Each row of a before or after table is a point. One or more steps were done to the points. Then noise was added and the rows were shuffled. The steps act on how far a point lies along the listed directions, d1 being the first. What was done? A step turns or swaps two directions, mirrors them in a line or flattens them onto one, adds a multiple of one to another, or multiplies one. Angles are multiples of 10 degrees, from the lower direction toward the higher: turns from -170 to 170, lines from 10 to 170 but not 90. Use the fewest steps. Two steps may share a direction if one is a turn and the other turns, adds or multiplies; they go together, in the order done. Otherwise the lowest direction goes first.
In the rows, zero is written as 128.

Directions:
(1): [102 101]
(2): [155 102]
Before (11 x 2):
[[128 136]
 [ 86 123]
 [108 148]
 [132 133]
 [ 99 104]
 [132 127]
 [133 117]
 [ 97 142]
 [116 121]
 [151 140]
 [138 138]]
After:
[[139 139]
 [174 168]
 [132 130]
 [153 152]
 [ 58  82]
 [ 91 122]
 [ 61  63]
 [127 115]
 [114 143]
 [135 140]
 [103 106]]
Steps: multiply d1 by 2.5; multiply d2 by 0.7

Directions:
(1): [ 75 117 107 126 108 150]
(2): [115 105 176 112 151 151]
(3): [128  98 128  88 107  92]
(4): [146 146 109  82 132 161]
(5): [135  90  94 134 167 130]
Before, 8 rows:
[[152 149 142 113 123 116]
 [ 87 125 125 135 105 126]
 [119  92 111 103 138 118]
 [145 168 151 102 119 137]
 [101 138 146 155 107 130]
 [110 153 126 143 122 147]
 [142 141 131 129 115 121]
 [113  86 135 115 156 138]]
After:
[[136 154 159 111  91  99]
 [145 192 202 106  81 109]
 [ 94 168 162 145  82 144]
 [134 151 141 128  95 113]
 [121  57 114 118 195 155]
 [ 98 162 125 126 102 156]
 [130  75  82 103 177 144]
 [124 173 147 148 116 139]]
Steps: turn d1 and d3 by -40 degrees; turn d1 and d4 by 50 degrees; multiply d2 by 1.3; multiply d5 by 2.5

Directions:
(1): [203 117 128 136 101 132 154 158 135 129 114 138]
(2): [131 142 132 122 148 193 145 124 141 178 123 103]
(3): [121 107 127 160  75 151  98 104 131 155 153 156]
Before (9 x 12):
[[ 83 136 136 148 151 180 112  96 137 161 161 106]
 [115 135 139 142 135 135 114 129 117 128 127 130]
 [161 124 124 100 154  69 163 155 118  63 119 128]
 [ 44 150 118 117 167  87 107 110 126  99 146 114]
 [138 124 133 145 134 195 127 116 156 186 129 126]
 [153 103 134 126 126  88 117 131 122  84 123 131]
 [111 138 121 140 121 165 127 110 145 165 136 128]
 [155 130 119 119 147  61 134 159 143  77 105 134]
 [ 99 139 107 149 130  67 107 133 105  91 140 138]]
After (9 x 12):
[[134 143 119 105 177  52 138 161 140  66 100 120]
 [123 132 122 149 105 170 124 110 147 172 138 136]
 [130 141 117 121 149  88 141 148 131  95 125 120]
 [137 139 125  81 192  55 169 157 115  49 112 111]
 [130 125 137 159 123 188 122 110 144 168 156 119]
 [128 120 132 152 123 200 117 106 155 192 138 132]
 [128 132 138 146 128 137 117 134 118 130 127 132]
 [137 108 135 120 138  84 116 126 121  81 123 126]
 [127 136 105 149 124  68 119 145 106  89 134 141]]
Steps: multiply d1 by 0; multiply d3 by 1.6

Directions:
(1): [169 127 110 112  97 167 110 136 125  71 164 147 121  82 113 127 145 145
  97 116]
(2): [130 136 151 134 119 123 207 130 105 115 142  88  80 122 143 111 131 121
 112  91]
Before (13 x 20):
[[162 132 102 106 103 177  83 138 131  86 161 156 140  91 126 136 143 134
  101 125]
 [ 89 127 151 140 149 104 153 119 129 180  87 100 126 169 148 127 104  98
  166 123]
 [104 133 163 139 133 110 208 130 107 144 104 100  96 142 156 106 109 106
  134 104]
 [143 126 131 132 122 123 135 132 119 119 142 135 134 108 133 131 135 132
  128 120]
 [ 97 131 121 141 126  96 107 139 130 172 118 112 140 159 135 134 131 117
  143 127]
 [ 55 123 161 154 158  80 196 118 125 212  74  64 101 189 164 114 109 103
  166 127]
 [158 136 137 130 112 131 173 135 104  80 154 103  94  94 132 107 142 141
   80  94]
 [102 143 148 151 133 109 174 115 130 156 112 107 120 153 137 128 119 115
  130 123]
 [148 128 104 119 131 135  98 123 126  99 160 152 140 103 110 145 138 149
  117 146]
 [128 133 132 131 115 122 169 142 111 103 150 124 109 114 126 120 125 124
  109 102]
 [141 122 115 122 114 128  89 135 150 115 123 166 152 134 126 144 130 121
  124 137]
 [110 137 153 145 133  97 194 113 124 153 121  87 103 150 145 117 123 125
  136 115]
 [124 135 144 150 128 118 165 122 125 143 132  99  95 135 139 126 119 133
  125 103]]
After (13 x 20):
[[141 136 139 144 116 130 160 125 124 123 148 105  91 120 135 127 127 140
  112  97]
 [116 145 148 148 120 122 188 117 121 131 127 106 103 135 138 122 126 119
  115 110]
 [ 87 128 167 145 128 104 247 127 107 160 111  45  56 149 164  99 125 107
  132  87]
 [127 125 121 128 122 113  96 131 148 135 109 159 155 151 130 145 122 115
  136 143]
 [144 127  98 107 121 161  49 134 144 116 138 173 167 112 124 147 135 133
  120 149]
 [137 133 122 127 107 131 143 142 119  91 157 139 119 104 118 124 130 131
  106 109]
 [135 129 102 123 144 122  83 119 131 119 143 156 154 120 112 150 130 146
  131 160]
 [134 139 149 133 112 121 202 118 120 117 143  89  91 125 141 112 133 133
  115 103]
 [171 129 118 119 110 147 125 139 115  66 161 130 120  80 121 116 144 151
   76 109]
 [131 135 155 129 111 132 208 136 102 105 129 104  83 110 148 105 121 115
  112  90]
 [ 98 133 129 145 122  94 137 140 119 167 123  99 124 156 138 129 132 113
  139 113]
 [104 132 157 137 134 113 193 122 115 153 103  85  94 153 152 115 111  98
  147  99]
 [143 124 127 131 123 124 125 133 125 120 139 141 138 109 131 134 133 133
  130 125]]
Steps: turn d1 and d2 by -40 degrees

Directions:
(1): [ 70 112 140  96  98  99 126 170 128 152 134 110 138 177 104 116 150 176
 106 126 111 132 113 153 144 118 156 166 160 152 157 159 166 107 126 135
 103 165 116 133  86 157 172 136  97 109 159 134]
(2): [109 132 101 103 103 121 141  95 115 122 108 111 180 112 154 130 135 145
 158 141  73 142 195 151 148 119 144 153 125 116  86 113 139 151 113 184
 150 125 150 139 120 145  78 102 107 116 130 185]
Before, 10 rows:
[[164 138 103 147 139 142 139  96 118 106 109 120 134  97 149 146 124  83
  142 132 136 125 153 107 120 129 103 100 122 109 105 110 114 147 118 133
  145  99 142 128 153 126 104 115 138 142 112 128]
 [133 131 132 145 140 139 132 123 129 135 123 126 102 122 122 140 123 120
  139 111 144 124 118 133 115 138 119 107 128 120 130 113 116 121 124 105
  132 126 146 125 143 116 129 136 144 123 125 113]
 [137 133 123 129 133 128 127  94 122 126 117 118 146  96 149 125 128 114
  148 150 101 133 168 140 129 121 123 123 112 109  94 110 123 151 126 147
  156 120 144 129 138 131  88 111 117 123 114 157]
 [ 92 140 110  95  92 107 141 101 120 117 114 113 194 115 141 119 146 150
  153 139  77 150 207 161 156 109 147 168 133 120  74 116 145 148  99 199
  143 138 147 134 112 154  81 115 113 118 138 190]
 [162 118 141 153 153 140 117 139 129 129 139 154  95 129 122 120  97  91
  134 122 174 109  88 111 107 145 100  93 110 135 142 116 111 117 133  86
  127 132 118 121 145  96 151 143 149 149 117  91]
 [ 99 133 126  91 100 121 138 147 125 143 121 118 153 143 119 128 146 162
  139 125 103 131 135 147 141 113 148 160 135 141 125 137 142 126 127 147
  126 133 143 140 104 157 130 119 119 109 136 143]
 [152 128 126 149 155 145 123 118 119 121 129 132 107 113 144 138 116 101
  130 120 146 131 122 122 123 128 124 119 114 131 124 116 110 132 130  94
  128 113 132 130 153 114 120 138 143 142 115 112]
 [145 120 143 153 143 140 111 145 141 127 143 150  79 132 110 139 119 101
  106 122 172 122  78 121 117 129 105 112 122 124 159 130 109 114 148  84
  112 124 108 123 150 111 154 148 161 146 124  76]
 [160 125 143 148 146 147 119 121 132 133 137 143  85 133 116 140 113 100
  111 121 153 114  94 106 116 144 105 106 114 126 140 123  99 137 131 107
  127 120 125 120 142 110 139 125 152 134 120 105]
 [143 129 127 124 141 142 131  88 108 111 124 128 153  99 150 140 114 123
  143 148 124 131 165 135 120 132 123 114 128 122 110 113 113 130 126 141
  153 112 159 124 149 110  97 119 136 118 122 144]]
After (10 x 48):
[[ 79 129 123  77  87 111 140 151 122 147 120 110 168 152 119 124 154 179
  140 126  87 134 143 157 149 109 159 177 145 145 125 143 155 124 123 161
  124 142 144 144  91 166 133 117 106 103 145 155]
 [160 122 155 168 157 147 105 156 147 129 151 160  55 137 100 139 113  89
   95 117 200 115  47 108 106 135  94  95 120 127 177 133 100 106 156  57
  105 122  99 117 157 100 173 160 174 153 119  50]
 [176 125 150 163 160 155 114 123 135 129 140 152  68 128 112 143 109  86
  107 117 174 110  78  94 106 149  95  91 108 124 147 122  89 135 136  89
  127 113 122 115 154 100 145 131 165 143 113  86]
 [144 137 111 127 134 131 131  76 119 120 110 117 160  82 161 127 125 108
  161 155  87 136 191 141 133 119 122 121 105 100  74 100 119 161 122 165
  166 113 153 131 145 130  64 102 118 122 109 172]
 [185 143  96 158 149 151 141  77 117  96 104 125 136  76 160 151 116  65
  152 135 137 125 166  99 115 132  95  88 110  99  90  96 100 157 118 136
  157  83 150 127 168 117  81 109 147 148 102 131]
 [143 131 133 153 146 143 131 121 131 132 125 131  93 119 123 141 118 112
  139 110 154 121 111 127 111 140 113  98 125 119 132 110 110 120 127  98
  133 123 146 123 150 110 131 138 152 126 120 105]
 [155 135 117 127 145 147 134  69 105 104 119 128 161  83 162 144 110 114
  155 153 117 131 183 133 120 135 119 111 120 114  95 102 106 139 124 151
  163 102 166 124 156 105  76 110 139 120 115 155]
 [184 120 147 170 170 149 112 142 135 126 146 166  71 123 118 122  89  73
  126 116 200 103  65  95  95 149  88  74 105 134 151 115  99 113 141  61
  125 124 112 116 157  83 159 151 164 157 108  66]
 [ 73 142  93  76  72  99 150  85 112 115 101 100 230 111 155 120 153 167
  171 147  38 159 247 178 171 103 162 188 135 117  49 109 156 161  88 237
  156 142 161 141 102 169  51 100  95 109 143 228]
 [168 132 126 159 166 154 124 112 121 117 131 139  97 102 146 140 112  88
  130 118 158 127 119 115 115 131 113 106 109 127 125 109  99 132 133  85
  133 104 132 126 164 106 115 140 152 150 107 103]]
Steps: multiply d1 by 1.6; multiply d2 by 1.6

Directions:
(1): [126 106 152 144 128  93 158  83 141 113 118  85 106  95 144 156  88  95
 159  79 128 106 159 129 123 161 137 182 110 119  92 139 127 131 156 169
 107  87  71 155 105 146 137 118 104  95 160 150 106 117  98  88 156 154
 119  93 118 133 163 110 148 110 140 124]
(2): [ 97 146  91  90 166 120 184 105 104 139 126 177 111 103 132 148 107 179
 136 125 125 127 100 115 149 157 187 191 152 159 117 115 122 131 133 140
 157 135 119 129 164 115 121  82 116 144 145  98 138 124 107 155  67 168
 114 119 131 155 105 133 110 169 120 115]
(3): [130  95 132 169 145  98 139 147 117  88 133 158 110 102 122 129 119  95
 103 119 146 123  87  70 128 176  84 147 133 142 140 113 168 144 130  60
 127 129 124 140 150 132 135 135 170 126 100 101 113 111 125 121 115  74
 122  59 171 129 122 160 150 120 157  95]
(4): [126 116 112 174 117 154 120  99 146 119  99 116 126 159  96 155 130 152
  67 124  94 126 141  94 111 155 167 103  79 130 171 146 143 104 121 152
  94 160 153 144 185 141 145 109  97  88 132 107 106 122 193 125  98 146
 102  97 114 136 154 110 162 134 108 138]
Before, 14 rows:
[[114 130 100 128 135 146 122 142 134 132 128 149 141 161  89 140 153 177
   76 164 108 149  99  99 130 121 145  88 134 153 177 131 148 126 125 104
  137 187 175 106 185 122 138 130 121 149 103  86 146 139 170 151  75 121
  111 126 151 139 123 139 132 156 104 146]
 [118 123 157 111 150 111 163 140 117 129 122 125 132 106 154 124 104 109
  170  92 123 124 122 141 139 131 119 185 172 133 102 113 125 127 149 130
  144  88  97 128 112 115 124 124 144 142 143 140 139 106  99 116 162 127
  132 149 130 136 124 125 114 118 146 128]
 [103 135  88 130 181 119 189 134  95 105 136 197 109 103 124 146 114 156
  104 123 135 128  71  78 147 157 157 181 157 165 140 109 168 131 132  75
  166 148 120 130 172 114 113 100 149 159 116  74 152 125 119 160  83 139
  123  91 159 145 102 149 139 147 139 104]
 [113 166 100  79 135 169 143 133 102 163 152 181 134 138 119 130 148 207
  133 153 101 128  89 153 140  89 173 123 143 148 135 120 105 103  94 141
  151 165 154 120 150 109 117 104 109 153 122  95 161 136 149 172  51 174
  137 179 127 147 100 136  78 164  93 149]
 [111 137 114 111 123 144 130 153 120 141 115 164 127 134 114 125 137 155
  114 158 107 148 109 123 138 125 137 113 137 152 131 127 130 126 122  98
  139 169 173 130 161 109 119 137 146 149 117 111 135 116 137 158  96 114
  125 128 122 143 109 145 114 153 114 128]
 [129 109 142 110 151 118 121 173 114 121 153 140 145 122 145 106 140  94
  148 128 154 121 110 140 150 124  78 130 166 132 132 105 136 136 122  90
  141 110 138 130  99 115 123 143 183 161 111 145 154 121  95 142 144  81
  138 140 152  99 110 153 113 105 153 127]
 [173 137 185 115 108 121  83 178 139 132 148  77 148 120 161  81 154  61
  202 125 149 151 165 184 120  61  50  93 162  85  85 136 111 143 136  97
  132  89 107 123  31 142 105 204 166 147 129 201 139 155  94 119 225  76
  169 179 122  84 121 124 116  83 140 143]
 [127 160 113  85 125 152 114 191 108 138 153 165 137 146 148 112 170 139
  131 185 145 139 106 152 134  93 101  76 177 140 140 112 132 138 111  91
  170 160 159  84 123  90 120 156 160 187  86 122 156 145 131 173 126 106
  167 175 144 119  94 164  99 143 144 131]
 [127 126 170 118 126  87 135 149 127 113 145 121 116 101 145 117 104  71
  185 107 152 125 130 137 126 144  97 155 147 134  88 125 128 156 139 100
  133  99  73 143  89 116 134 153 160 138 126 152 119 134  90  93 160 100
  170 134 144 128 138 144 112 114 139 115]
 [119 108 139 147 118 118 162  96 118 120 115 116 104  99 129 143 104 104
  137  98 102 110 160 105 114 185 139 160  94 130  89 145 149 125 133 172
  113 123 101 144 133 149 145 109 118  91 139 138  98 128 134  92 140 141
  108  97 116 127 172 108 154 119 102 130]
 [135 139 134 109 114 149  97 153 112 143 152 136 152 153 120  85 177 138
  115 131 119 160 105 160 117 109 116  78 127 115 153 123 121 131 104 114
  137 158 166 110  97 106 104 135 140 175 111 132 154 124 146 158 133 133
  131 172 115 123 110 121 114 142 123 126]
 [121 159 114  86 119 176 134 128 136 170 108  99 161 145 122 124 142 186
  152 141 110 141 175 191 128  76 187 126 140 117  86 152  93 104 146 215
  138 145 147 109 114 115 117 119  80 150 139 133 141 158 136 156 122 184
  125 204  83 140 128  84 101 145  93 158]
 [145 111 108 154 122 161 122 125 128 129 115 147 129 164 108 151 149 153
   82 123 102 134 103  90 116 137 156  98 107 126 173 143 123 117 140 114
  108 170 176 129 187 138 154 117 117 109 114 109 114 129 187 141 107 116
  108 109 119 127 128 127 159 133 120 140]
 [120 102 126 189 128 118 115 145 118 110 115 120 110 113 122 137 120 105
   82 111 126 132 130  58 119 158 105 133  92 136 157 116 158 125 116  98
   99 124 145 142 164 138 135 133 127 113 118 117 122 102 152 111 125  98
  118  78 141 126 169 132 163 135 140  97]]
After, 14 rows:
[[133 100 156 161 104 115 121  91 171 118 114  50 129 141 109 164 117 110
  121 105 104 122 173 130 109 129 132 109  92 117 132 159 137 124 158 173
   91 127 107 137 123 153 152 144  82  96 143 146 116 134 145  83 158 147
  110 110 120 127 186 101 162 107 115 162]
 [132 106 168 137 122  81 157 123 132  95 136  88  97  84 173 157 102  56
  174  96 153  99 153 138 119 161  87 162 140 122  82 129 146 150 160 136
  125  86  60 137  82 126 141 152 135 124 129 159 110 122  83  94 185 124
  153  91 140 122 159 142 146  99 178 117]
 [147 111 127 149 110 154 129  89 144 138 106  99 126 159 120 167 130 143
  114  97  94 123 146 121 111 131 177 116  89 110 146 160 104 110 157 173
   91 142 142 141 157 149 158 113  82  87 146 140 106 131 171 116 139 154
  107 121  91 126 156  99 163 121 115 156]
 [159 117 182 152  78 144  90 118 151 130 143  60 136 140 130 131 138  95
  155 105 105 107 167 175 103  80  96  85  86  92 111 152 111 101 117 169
   85 110 106 148  70 148 139 162  99  94 133 164 123 131 149  88 174 144
  149 159 110 112 173 108 126  84 117 166]
 [130 108 160 149  98 119 120 125 149 122 107  90 119 120 126 138 114  93
  139 115 108 129 159 136 120 134 110 121 104 124 104 147 130 126 145 132
  100 126 126 154 115 134 132 157 129 108 138 153 110 110 123 104 163 115
  126 106 108 130 158 124 143 109 128 136]
 [116 146 100 111 120 170 129 150 101 150 127 174 134 145 111 108 156 163
  103 163  96 140 124 113 123 135 145  94 121 142 134 132 140 117  95 135
  145 178 176 105 164 124 131 115 140 137 105 110 131 145 171 149  97 124
  119 157 122 124 124 126 120 150  78 140]
 [128 112 159 126 123 100 145  94 122 122 139  95 120 104 139 124 122 102
  154  68 121 132 135 153 115 159 134 158 109 111 107 132 123 137 140 160
  115 109  94 146  77 127 117 115 113 136 151 151 127 108 104 112 156 167
  117 118 108 134 149 102 138 127 141 117]
 [134 149 134 104 103 174 114 131 148 163 108  71 164 150 122 119 144 159
  154 135 111 137 193 197 118  68 163 107 127 102  85 161  96 102 149 217
  123 135 142 113  95 124 121 138  80 138 137 150 133 159 141 138 153 171
  130 203  80 129 144  79 111 125  98 164]
 [154 101 154 196 117 126  99 165 137  83 137 108 132 139 120 118 142  65
   96 120 139 127 125 100 111 114  60  85 112 112 152 132 177 127 128  61
  114 129 124 134 107 140 127 175 164 126  95 129 131 131 149 106 189  77
  145 101 153 100 148 137 173  75 153 125]
 [126 124 147 122 149 127 136 184 108 124 132 158 143 126 141 100 134 113
  137 125 129 138  90 122 139 119  87 143 183 139 134 102 141 130 128  74
  154 117 138 113 130 105 121 142 178 163 108 120 147 108 123 137 148  82
  138 152 152 128 101 149 111 121 148 122]
 [114 136 136 106 153  93 149 176 101 111 154 189 114  99 134 109 117 105
  157 135 158 136  76 103 140 159 101 160 175 162 113 103 144 163 122  48
  162 131 106 131 132  99 127 140 190 168 100 108 132 132  99 131 103  77
  167 122 172 139  99 175  99 144 141  96]
 [111 146 119  71 197  76 211 135  86 125 145 187  97  45 168 128  97 132
  208 102 156 139  86 118 161 160 139 245 212 154  63 101 127 163 154  82
  183  96  75 138 114 123  98 115 167 170 150 126 144 133  43 160 100 123
  135 104 155 140  78 152 100 157 148  91]
 [108 122 108 161 138 129 128 138 111 128 115 134 112 117 123 140 121 139
   88 119 120 136 128  71 127 150 138 143 102 145 155 115 144 121 113 118
  113 131 150 135 174 130 128 116 113 124 128 111 133 107 149 129 103 127
  116 100 131 135 158 126 148 155 126 102]
 [120  90 145 124 169  85 157 152 109 100 150 146 122  86 151 126 110  78
  155  99 162 107  99 112 154 169  81 184 168 142 116  99 150 145 138  85
  138  92 105 150 107 122 129 128 187 149 119 135 139 107  73 127 135  83
  127  90 166 109 117 159 127 104 169 108]]
Steps: turn d1 and d2 by 160 degrees; add -0.7 times d4 to d3
